Each row is a point. Each copy is the shape, with its points in the same order, turned, moved and blurred by noise. Say if it was mirrored as well.

Shape (7 x 3):
-30.4 6.8 12.4

3.0 -44.0 -9.8

8.6 8.0 -5.6

-16.2 14.5 -11.2

-2.9 -12.6 -26.1

19.7 -26.0 -16.2

0.8 3.2 2.0
Copy 1 (7 x 3):
-10.8 -37.0 -10.5

41.4 -16.4 14.2

0.2 6.8 -7.4

-1.5 -13.4 -30.4

28.3 -2.8 -16.7

36.2 9.2 10.5

-3.1 -6.1 -3.5
Copy 1 is: only turned
Copy 2 (7 x 3):
17.7 14.7 20.3

-36.7 25.6 -12.6

2.7 -9.2 -11.3

5.5 -9.9 14.5

-25.7 -5.3 2.3

-30.6 3.5 -24.1

4.6 1.7 -6.9
Copy 2 is: mirrored
Copy 3 (7 x 3):
-22.1 -17.8 -7.6

-8.7 45.3 -0.9

18.9 1.6 0.3

4.8 -12.2 -17.5

9.3 20.7 -20.8

14.9 36.6 0.0

6.0 -0.7 4.1
Copy 3 is: mirrored
Copy 4 (7 x 3):
7.7 13.8 18.6

-38.1 -25.6 0.6

10.5 -11.6 -12.7

8.5 13.6 -10.4

-16.4 -4.6 -21.4

-20.3 -29.5 -17.1

8.8 -10.8 -2.4
Copy 4 is: only turned

Shape (8 x 4):
17.9 -4.2 -5.0 -3.6

25.2 16.4 10.3 -1.5

-23.2 -35.8 7.3 2.8

-35.7 -9.9 -7.1 12.5

-27.7 -15.2 -13.0 17.0

-1.4 18.7 -9.2 -19.8

-0.5 29.5 21.9 4.6

-13.5 13.0 -12.1 5.2
Copy 1 (8 x 4):
0.8 -2.8 -5.3 -21.6

10.8 -0.3 -22.5 -6.8

8.1 -4.9 47.2 -8.1

-6.4 16.3 40.2 10.3

-15.8 10.5 37.3 -1.4

6.7 29.7 -7.0 -12.2

14.7 12.4 -15.0 21.9

-9.3 22.6 3.9 3.1
Copy 1 is: only turned
Copy 2 (8 x 4):
10.6 -13.9 -14.0 5.2

15.4 -11.2 9.6 13.8

8.0 27.4 -45.2 -10.6

-8.8 23.1 -24.7 -30.5

-2.0 15.7 -29.1 -33.2

-20.1 -7.8 0.9 6.6

5.2 13.7 22.2 3.6

-11.0 1.4 -2.1 -18.1
Copy 2 is: only turned

Shape (7 x 4):
-25.5 16.8 30.8 -7.3

13.6 -22.0 -2.4 14.5

16.0 -7.0 22.1 -0.8

11.5 -39.1 3.1 11.7

-6.7 16.8 -2.3 3.1

-2.0 5.8 18.1 -25.3

-23.1 1.1 -21.9 25.2
Copy 1 (7 x 4):
8.7 4.1 -26.7 19.7

-2.1 15.0 18.9 -26.2

9.8 3.2 -5.3 -25.9

11.6 26.0 28.6 -31.4

-19.8 -1.2 -3.2 5.6

12.6 -15.8 -9.9 1.2

-28.1 23.5 20.6 15.2
Copy 1 is: mirrored
Copy 2 (7 x 4):
-29.8 -6.0 18.2 37.2

19.5 10.0 9.2 -6.2

14.7 -12.6 12.8 15.0

26.2 11.1 28.1 -11.5

-13.3 0.9 -10.9 12.7

-12.5 -24.2 11.4 9.7

-14.7 35.4 -10.2 -0.2
Copy 2 is: mirrored
Copy 3 (7 x 4):
6.5 -0.3 -30.9 11.1

-2.9 -20.5 27.5 -13.2

-0.4 -19.2 -2.2 -23.5

-9.8 -32.6 28.9 -12.2

7.8 14.3 1.5 -0.5

-14.9 2.0 -19.9 -13.2

10.1 7.1 30.0 23.7
Copy 3 is: mirrored
Copy 4 (7 x 4):
25.0 32.0 10.8 22.6

-10.6 -11.6 16.0 -19.6

14.9 -5.0 24.6 0.5

-18.3 -4.8 34.2 -18.4

4.3 6.2 -12.1 10.7

12.6 1.5 18.2 27.4

-19.1 17.0 -20.0 -10.6
Copy 4 is: mirrored

Shape (11 x 6):
-11.0 33.5 -14.9 -10.3 -11.3 -29.5

2.3 -15.4 8.1 12.3 -11.0 10.5

-13.8 19.5 3.5 -32.6 18.1 -20.9

-6.6 -11.2 19.3 22.8 10.7 3.7

0.0 -7.4 10.4 10.9 -14.7 20.5

9.4 -29.9 -0.6 4.0 2.4 20.2

-10.7 -4.7 16.6 -14.5 -25.4 11.8

-19.7 39.0 -18.5 -18.5 10.0 3.3

-37.8 23.3 -15.8 -10.2 19.3 -15.0

15.4 12.6 19.6 -15.7 -14.5 26.5

13.0 -1.2 21.3 -15.1 -8.2 10.2
Copy 1 (11 x 6):
-30.4 -30.0 -12.7 1.3 -11.5 10.2

12.5 6.0 14.3 -1.3 20.6 4.0

-22.7 -10.7 -30.6 14.0 -7.1 -25.6

14.9 -9.2 15.1 -3.1 25.1 -17.4

9.7 5.8 13.3 8.8 28.4 9.6

29.0 22.6 6.6 2.5 15.9 -2.8

-13.1 17.3 -8.5 7.7 34.1 3.7

-7.5 -29.3 -34.3 29.1 -0.9 3.9

-5.3 -37.4 -40.9 5.3 2.5 -11.9

-11.0 18.7 7.1 34.5 19.4 4.5

-10.4 22.2 7.3 17.1 14.5 -8.2
Copy 1 is: only turned
Copy 2 (11 x 6):
2.2 -31.0 -26.4 11.2 -22.4 -28.4

1.7 7.8 8.9 -21.5 4.2 0.4

-9.5 -5.6 -7.3 39.6 -12.6 -30.0

-3.1 -5.9 26.3 -4.1 7.0 8.4

13.4 7.1 7.3 -19.6 10.0 -3.5

-1.2 28.4 4.9 -10.6 3.6 15.5

8.6 15.7 4.1 -14.3 3.5 -31.6

28.5 -12.3 -20.1 33.6 -17.4 -17.1

12.0 -17.7 1.4 33.3 -34.6 -14.7

17.1 13.9 -10.4 -3.0 30.2 -21.9

-4.2 14.0 -4.4 -1.8 21.5 -20.2
Copy 2 is: only turned

Shape (11 x 6):
-4.9 -19.0 -2.5 -19.2 15.1 10.7

-15.6 -16.4 -8.1 -7.3 14.7 -0.1

3.7 1.6 24.1 -5.7 6.2 4.7

-5.6 23.3 -10.6 11.8 -27.6 19.6

-12.8 7.6 35.4 0.3 4.3 14.9

-12.9 -12.1 4.4 8.1 11.0 -3.2

-14.2 5.1 -12.6 -5.9 6.0 4.0

-10.3 20.7 -3.6 3.2 -7.1 -4.5

50.8 -15.8 12.8 20.1 -52.5 9.9

-2.2 -19.0 32.0 3.5 -32.8 13.9

-9.2 -11.6 -12.8 10.0 14.1 17.7
Copy 1 (11 x 6):
11.2 -12.0 6.0 8.3 -31.6 -8.2

14.9 3.1 1.1 9.2 -29.3 -8.1

16.3 -11.7 16.7 -9.9 -5.9 -22.3

-29.1 8.8 15.7 -20.3 10.5 -1.3

7.2 -6.6 28.2 -14.2 -6.3 -39.2

23.5 19.1 10.2 2.2 -12.9 -13.7

1.5 7.9 -6.1 -5.9 -17.4 -5.8

-2.6 4.7 -2.7 -12.1 10.6 -11.5

-4.1 -23.7 54.0 30.5 41.5 10.8

-11.1 -5.2 40.9 19.8 5.7 -38.9

8.6 14.1 14.8 -5.1 -26.0 7.2
Copy 1 is: mirrored
Copy 2 (11 x 6):
16.4 -17.0 -8.0 16.6 -24.8 -0.5

12.0 -17.5 -2.1 22.6 -15.5 12.7

0.7 3.1 0.0 5.1 -7.5 -16.5

-23.1 9.0 -31.6 -9.9 -4.8 23.4

-18.5 -0.9 9.7 -2.6 -15.0 -17.9

-1.4 -4.5 8.1 22.5 -11.8 8.9

4.4 -15.8 -9.2 7.2 -6.4 17.7

-11.6 -2.6 -12.8 0.2 9.4 13.8

-14.3 57.0 -55.7 31.9 -12.8 -17.2

-31.9 10.4 -20.8 26.0 -23.7 -21.6

7.0 0.5 -1.1 13.7 -26.7 23.7
Copy 2 is: only turned
Copy 3 (11 x 6):
13.9 27.8 8.9 -7.8 14.2 20.5

3.7 24.4 -1.3 -16.1 9.5 7.4

19.8 -12.8 10.4 -8.1 4.9 15.5

-10.5 -2.6 33.2 4.2 -22.4 -13.0

16.7 -17.1 24.8 -27.3 1.0 11.0

3.0 6.2 -0.3 -20.0 11.1 -3.4

-3.4 14.1 5.5 -12.7 -10.5 6.3

-7.7 -4.4 6.3 -6.9 -18.6 1.6

11.2 -25.8 31.6 54.7 23.9 -27.3

4.3 -17.4 41.4 -0.6 31.6 -2.9

11.2 24.7 8.2 -15.0 -0.6 -11.0
Copy 3 is: only turned
Copy 4 (11 x 6):
-9.7 -9.6 11.8 -5.5 25.9 21.0

-7.7 -3.8 26.0 -6.4 13.3 17.1

-4.4 11.4 1.7 12.8 28.4 -7.0

5.7 -19.4 -4.3 9.1 -16.1 -27.4

-2.4 5.0 13.9 18.6 36.5 -22.7

-2.4 6.9 25.9 5.7 13.3 8.6

-11.5 -8.0 15.2 -5.9 0.4 1.8

-4.8 2.6 8.7 -3.8 -5.3 -21.2

50.1 -5.0 -43.5 33.8 5.2 2.9

37.5 -14.2 5.4 20.4 33.2 -11.9

-9.5 -12.6 23.1 14.3 3.5 14.8
Copy 4 is: mirrored
